Each point is reached from the start by the listed moves, each made 0, 1 or 2 times, or once backwards (-1), plus a little noise. Is the number of moves made odd or even? Then give how often each move was made.

Moves:
(1): [ 0.5 -2.5  2.3 -1.7]
(2): [2.0 1.2 1.8 2.8]
(3): [-2.1 -2.0 -0.2  3.0]
Start: [-1.8  0.5  0.2 -2.0]
Points:
[-1.2 -1.3  1.0 -9.5] => odd (1, -1, -1)
[-1.4 -2.6  2.7 -4.1] => odd (1, 0, 0)
[-7.5 -6.8 -0.1 -1.0] => even (1, -1, 2)
[ 0.8 -0.8  3.8 -1.2] => even (1, 1, 0)
[-4.0  1.0 -2.7  3.1] => even (-1, 0, 1)

Moves:
(1): [ 4.7 -1.7  2.0  0.1 -2.3  0.2 -0.3  2.7 -2.4  0.1  2.0  1.1]
(2): [ 0.8  0.9 -0.6  1.0 -0.6 -0.5  1.0 -2.2 -3.1  1.1 -1.6 -0.8]
(3): [ 1.3 -0.1  2.0  1.8  1.7 -1.9 -2.2 -1.6  0.6 -0.1  1.2 -0.8]
(4): [-2.1 -1.9 -1.6  2.7  0.0  0.9 -0.6  0.2 -2.8  0.9  0.8  0.4]
(5): [-0.9 -1.5 -0.2 -0.9  2.9 -1.7 -2.6 -0.1 -2.6  1.3 -1.9  0.3]
(6): [-0.3  1.7  0.5 -0.6  0.9  3.4 -2.0  0.5  0.4 -4.0  1.3 -0.7]
(7): [ 0.7  0.0  1.5 -0.5  1.4  0.9  1.4  0.0  0.6  0.0 -1.6  0.2]
(8): [-1.7  1.7  0.5  0.7 -0.4 -1.7  1.0  3.0  1.2 -0.1 -0.7  0.4]
(9): [ 2.1 -0.4 -2.2  0.9  0.1  0.2 -1.8 -1.1  1.7 -0.3 -1.0  2.6]
(10): [ 0.3  0.1  2.5 -0.4 -0.9  0.4 -1.6  0.5  0.9  1.6 -1.0  0.6]
(11): [ 0.5  2.6  0.2  0.1  1.2  0.6  0.9  0.3 -0.3  1.7  2.1 -1.9]
Start: [-0.9  1.5  3.5 -0.7  0.2  3.3  0.5 -3.1  0.8  1.5  1.1  1.2]
Points:
[ -0.6  -2.8   6.7   3.3   0.9   8.7 -12.9   7.5   2.3  -3.4  -2.1  12.2] => odd (1, -1, 0, 2, 1, 2, 1, 2, 2, 2, -1)
[-2.2  6.6  5.1  7.0  1.1 -0.4  0.1 -2.4 11.1  9.0 -3.2  5.8] => odd (-1, 0, 1, 1, -1, -1, 1, 2, 2, 2, 1)
[  3.5  -4.8   9.1   5.6  -0.3  -3.4 -13.9  -0.7  -1.4   4.9   0.4   7.6] => odd (1, 0, 2, 1, 1, 0, -1, 1, 1, 2, -1)

Moves:
(1): [ 1.4 -0.7  0.1 -0.3 -0.6 -0.4 -0.2 -0.3  1.7 -0.1  0.3  0.1 -0.3 -1.1
 -1.0  1.2  1.9  0.4 -1.3  0.7  0.0 -0.5  0.3 -0.2  0.5  1.3  1.4]
(2): [ 0.0  2.4  0.0  0.3  0.0 -0.6 -0.4 -0.9 -0.6 -1.0  0.0  1.4  0.4  0.4
  1.2  1.4  0.1  0.7  0.8  1.0  0.0 -0.9 -0.1  0.1  0.3 -1.4 -0.4]
(3): [-0.6 -0.5  1.3  0.6 -0.6  0.2 -1.5 -2.1 -1.4  0.5 -0.9  0.1 -0.6 -0.8
  0.2  0.5  1.6  0.3  1.0 -0.5 -0.4  0.7  0.5  0.3  0.1 -0.8 -0.2]
(4): [ 0.0  1.0 -0.1  1.8 -0.6 -0.3  0.5  0.3  0.4 -0.1  1.2 -0.2 -0.3  0.6
  0.1 -0.2 -0.7 -0.1 -0.4  0.0  0.9  0.7  0.6  0.1 -0.9  0.2 -0.4]
(5): [ 0.8  0.3 -0.8 -0.5  2.4  0.3 -1.1  1.5 -0.5 -1.5 -0.4 -0.7 -0.1  0.7
  0.2  0.2  0.6 -1.4  0.1 -1.6 -1.8  1.3  0.2  1.1 -0.4  0.9 -0.4]
(6): [ 0.9  0.8 -0.7  1.2  0.9  1.0 -1.1 -0.4  0.1 -0.2  0.2 -0.4 -2.1  0.1
  0.7 -0.2  0.5 -0.5 -1.8 -0.9  0.4 -1.4  0.2 -1.4 -0.4 -0.3  0.8]
(7): [-1.4  1.4 -0.6  0.0  0.9  1.4  2.8 -1.8  0.8 -1.2 -1.9  1.0 -0.5 -1.2
 -1.3 -0.2 -1.5 -0.6  0.1  0.0 -0.3  0.6  0.6 -1.1 -0.4 -0.7  0.7]
(8): [ 0.7 -0.6  1.3  1.0 -1.0  0.0 -1.0  1.6 -0.4 -1.6 -0.2  0.8  0.1 -1.0
  0.4 -1.4 -0.8  0.6  1.1 -1.1 -0.1 -0.9  0.5  0.2 -0.5  0.6  0.0]
(9): [-2.5 -0.7 -0.4  1.8 -1.4 -1.0 -0.3  1.8  0.5 -0.4  0.7  0.2 -1.5 -0.2
  1.5  0.4  0.0 -0.9 -0.4  0.1  1.4  0.8  0.2  0.5 -0.5  0.0  0.6]
(10): [-0.3  0.6  0.2  0.8  0.8 -0.9  0.4  1.2 -1.2  1.0 -0.6  0.5 -1.2  0.8
 -0.6  0.4  1.6  0.2  0.6 -0.1  0.3  0.3 -1.0 -0.3 -1.3  0.2 -0.4]
(11): [-0.2 -0.2  0.0 -1.3  1.7  1.1  0.2  0.3 -0.2 -0.2  0.8 -0.4  0.4  0.4
 -0.1  0.1 -0.4  0.5  0.7  0.2 -1.3 -0.1  0.2 -0.7 -0.9 -0.4  0.5]
(12): [ 0.4 -0.3 -0.6 -0.1 -1.1 -0.3 -0.8  0.0  1.1  1.1  1.3  1.4  0.7  0.9
  0.0  0.0 -0.2 -0.6 -0.8  1.1  0.0  0.5 -0.8 -1.2 -0.3  0.9 -0.5]
(13): [-0.5 -0.1  0.5 -0.7  0.2 -0.1 -0.4  0.3  1.1  0.2 -0.6 -0.2  0.9 -0.6
  0.4 -0.1  0.6  0.4  0.0 -1.2 -0.1  1.1 -0.5 -0.5 -0.1 -0.4  0.4]
(14): [ 0.6 -0.3 -0.2  0.1  0.6 -1.0 -0.3 -0.6 -0.4 -1.0 -0.6 -0.2  0.6  1.2
 -0.3 -1.1  0.7 -0.5 -0.1 -0.1 -0.6 -0.5 -0.3 -0.5 -0.6  0.4  1.3]
(15): [ 1.0 -0.1  0.4 -1.6  0.0  0.8  1.1 -0.8  0.4  0.5  0.6 -0.6 -0.7 -0.3
  0.9  0.3 -1.4 -0.7  1.6 -1.7  0.1 -2.2 -0.6 -1.0  0.9  0.2 -1.2]
(16): [-0.3  0.2  0.6 -0.2  0.7  0.1  0.9  1.0 -2.0  0.2  0.2 -0.1  0.4 -0.9
 -0.4  1.1 -0.9 -0.1 -0.7 -0.7  0.7  0.6 -0.1 -0.3 -1.1 -0.4  1.7]
(17): [ 0.4 -0.9  0.6  0.1  1.1  1.5  1.1  0.5  0.1 -1.0 -1.0  0.4 -0.9 -0.5
  1.4 -0.9  1.2 -0.2 -0.6  0.6  1.6 -0.3  1.9 -0.1 -1.0 -0.2  0.3]
(18): [ 1.2 -1.0  0.7 -0.6  1.6 -1.3  0.5 -0.5 -1.7 -0.7 -0.2 -1.4 -1.1 -0.5
  0.9 -0.8 -1.9  1.6 -2.1 -0.2  0.6  0.8  0.4 -1.2 -0.8  0.7  2.3]
(19): [ 0.0 -0.8 -1.1  1.8 -1.2  1.0 -0.1 -0.8  0.0 -0.3  0.0  1.0  0.5  0.5
  0.4  0.9 -1.0  1.0  1.4  0.2 -0.5 -1.5 -0.3  0.8  0.3  0.5  0.3]
(20): [ 0.1  0.1  1.1 -0.7  0.3 -0.3 -0.6  0.5  1.3  0.1 -0.2 -0.1  0.7  0.5
 -0.9  0.2  0.6  0.0 -0.6  1.1  1.0 -0.6 -0.6  0.0 -0.6  1.6  0.7]
(21): [ 1.4  1.2  0.5  0.0  0.2  2.1  0.1  1.0 -0.4  0.3  2.0  0.6 -0.4 -0.4
 -0.8 -0.4 -0.3  0.9  1.5 -1.2  2.6  0.2 -0.7 -0.8  0.0  1.0  0.6]
(22): [ 1.5  0.8  0.9 -0.2 -1.4  1.1  0.9  1.1 -1.1 -0.1 -1.3 -1.0  0.3  0.2
 -0.4 -0.4 -1.1 -0.8  0.2  0.5  0.3  1.6 -2.8  0.1  0.9 -0.1  0.1]
(23): [ 1.9 -0.9 -0.1 -0.9  0.3  0.1 -0.8 -0.3  1.4  1.1  0.3  0.8  0.0  0.8
 -0.3 -0.3 -0.4 -0.4  1.1  0.0  0.6 -0.6  0.1 -1.1 -0.2 -0.8  0.5]
(24): [ 0.2 -0.5  0.9 -0.3 -0.3  0.6 -0.6 -0.1 -0.2  0.7  0.5  1.1 -0.3  0.1
  1.2 -0.6 -0.2 -0.4  1.1 -1.2 -0.5 -0.6 -0.3  1.9  0.6 -0.7  1.1]
Start: [ 1.2 -0.1  0.6 -0.6  0.9  0.3  0.1 -0.9 -2.0 -0.1 -0.1  0.9 -1.2  0.0
  1.2  1.1  1.0 -0.5 -0.9 -1.9 -3.6  1.8  1.4  0.2 -1.0 -0.1 -0.1]
Points:
[ 5.1  0.7  5.2 -6.4 10.0  7.9  1.2 -3.4 -9.9 -1.0 -3.8  4.7 -2.5  1.2
 -1.6 -0.9 10.1 -3.3 -2.3 -0.5 -6.7  8.1  0.1 -1.1 -6.0 -0.1  8.2] => even (1, 0, 2, -1, 1, 0, 1, -1, -1, 1, 2, 2, -1, 2, -1, 1, 2, 0, -1, 0, 1, 1, -1, 2)
[  6.2   8.4   1.1  12.8   1.6   4.5   2.5  -9.3 -14.0  -1.9  -2.8   0.2
 -10.2   4.4   2.1  -0.2   4.2   5.2   0.9  -1.8   5.3  -1.8  -0.8  -4.1
  -4.1  -0.2   0.8] => even (-1, 1, 2, 2, -1, 2, 0, -1, -1, 2, -1, -1, -1, 2, 0, -1, 1, 1, 2, 0, 2, 1, -1, -1)
[ 2.4 -5.5  2.3 12.5 -6.4 -8.3 -3.6  1.2 -6.6 -0.3  5.8  4.6 -7.3  1.1
  2.6  5.4  5.6  3.0  1.3 -2.6  3.8 -0.5  2.7 -1.2 -7.2  9.3  4.6] => even (2, 0, 2, 2, 0, -1, -1, 1, 2, 2, -1, 1, -1, 2, 1, 1, 0, 1, 2, 0, 1, -1, 0, -1)
[ 2.3  5.5  2.7 -4.6  3.0 -2.4 -1.8 -5.8  5.0  2.8  0.5  0.8  0.6  1.3
 -2.7  2.2  1.4  1.3 -3.1  0.3  0.9  7.2 -1.6 -8.0 -3.0  1.5  1.2] => odd (0, 1, 1, 1, 0, 0, 1, -1, 0, 0, 0, 1, 2, 0, 0, -1, -1, 1, -1, 2, 1, 0, 1, -1)
[-6.4 -6.4 -1.4 -0.1  8.7 -0.3 -0.1 -2.9 -0.3 -2.7 -8.8  0.1 -3.3 -1.8
  1.2  3.2 11.1 -0.5 -3.4 -3.4 -9.2  6.0  6.9  1.3 -6.2 -1.0  6.5] => odd (1, -1, 1, -1, 1, 0, 1, -1, 1, 1, 1, -1, 2, 1, -1, 0, 1, 0, 1, 0, -1, -1, 0, 0)
[  9.8  -8.1   2.7  -4.6   1.9  -3.0 -11.7  -5.7   1.7   8.3   3.4  -1.8
  -5.7   2.4   3.6  -0.7   6.3  -0.5 -10.1  -3.6  -9.0   8.7  -1.5  -6.2
  -2.3  -2.4   9.3] => odd (2, -1, 2, 1, 0, 2, -1, -1, 0, 0, 2, 2, 2, 0, -1, -1, -1, 2, -1, -1, -1, 1, 2, 2)
[  6.8  10.5   8.9   2.6   6.5   4.9  -1.5  -1.4 -12.5  -2.6  -3.6   1.1
  -7.5  -3.7   2.1   4.6   9.5  -1.0  -3.2  -7.5   1.8   2.8   0.3   1.1
  -3.5  -2.1   5.2] => even (1, 2, 2, 1, 1, 2, 0, 0, -1, 1, -1, -1, 0, 0, 0, 2, 1, 0, -1, 1, 1, 1, -1, 1)
[-8.0 -8.6  1.7  8.8 -4.1 -0.1 -5.3 -1.6  6.0  1.3 -5.1  9.5 -4.6 -0.7
  4.3 -0.6 10.5 -2.9 -2.5  0.8  0.2  1.8  7.0 -3.4 -9.4 -1.1  3.9] => even (0, -1, 2, 0, -1, 1, 1, 1, 2, 1, 0, 2, 2, 1, -1, 0, 2, -1, 1, 1, -1, -1, 1, 0)
[ 19.2  -2.7   4.9  -9.0   3.5  12.5   6.3   0.0   1.8  -1.8   2.3   2.7
  -4.1  -5.4   2.4  -3.9  -6.1  -2.2  -3.8  -8.0   6.6  -3.0  -2.8 -18.1
  -3.4   0.9  15.2] => odd (2, 0, -1, -1, -1, 2, 1, 1, 0, -1, 1, 2, 2, 2, 2, 2, 2, 1, 0, -1, 2, 2, 2, 0)
[ 10.0  -5.9   6.3   4.7   4.9   3.6  -6.8   3.3 -11.7  -5.2  -4.0   0.9
  -3.5  -4.7   1.4  -4.3  11.5   4.7  -3.3 -10.0   0.3   5.5   3.3  -4.0
  -7.2   6.8   7.6] => odd (1, -1, 2, -1, 1, 1, -1, 2, -1, 1, -1, 1, 2, 2, -1, 1, 2, 1, 1, -1, 2, 0, -1, -1)
